Each row is a point. To make a cloud, some directions were put in groups of two or more. Within a group, all points are equally far from the middle, so they leave a hole (a ring in 2 directions, a hollow ball in 3). The other directions are filled evenly. Then the cloud was stretched, turned, moved and blurred a little. Count the holes, and give their numbers of directions, smallest first.
In the rows, zero is written as 128.

Cloud:
[[133  65 130]
 [104  91 155]
 [105 112  80]
 [138 173 119]
 [153 133 178]
 [126 160  94]
 [ 88 140 113]
 [143 173 136]
 [137  61 124]
 [125 174 115]
 [129  62 119]
 [109  79 130]
 [129 157  90]
 [111 195 147]
 [127  79 151]
 [151  72 140]
 [138  86 163]
 [110 148  90]
 [ 95 141  99]
 [141 178 154]
 [103  85 115]]
Holes: 1 (2)

Cloud:
[[124  98 155 107]
 [111 160 189 138]
 [106 157 184 113]
 [173  94 118  76]
 [158 131 155  81]
 [161 161 166 117]
 [ 92 104  85 108]
 [ 91 112 105 147]
 [171 164 118 145]
 [131 126  81 117]
 [170 156 102 152]
 [158 110  79  91]
 [ 72  99 119 134]
 [127 122 179  86]
 [156  90 124 102]
 [149 137 158  86]
 [157 152 163 152]
 [139 163 148 123]
 [128 149 178 147]
 [179 143 171 100]
 [102 143 187  95]
 [ 84 135 116 157]
 [ 73 117  92 122]
 [ 91 119 134  78]
 [120  85  98  89]
 [ 96  91 145  76]
 [199 156 151 106]]
Holes: 1 (3)
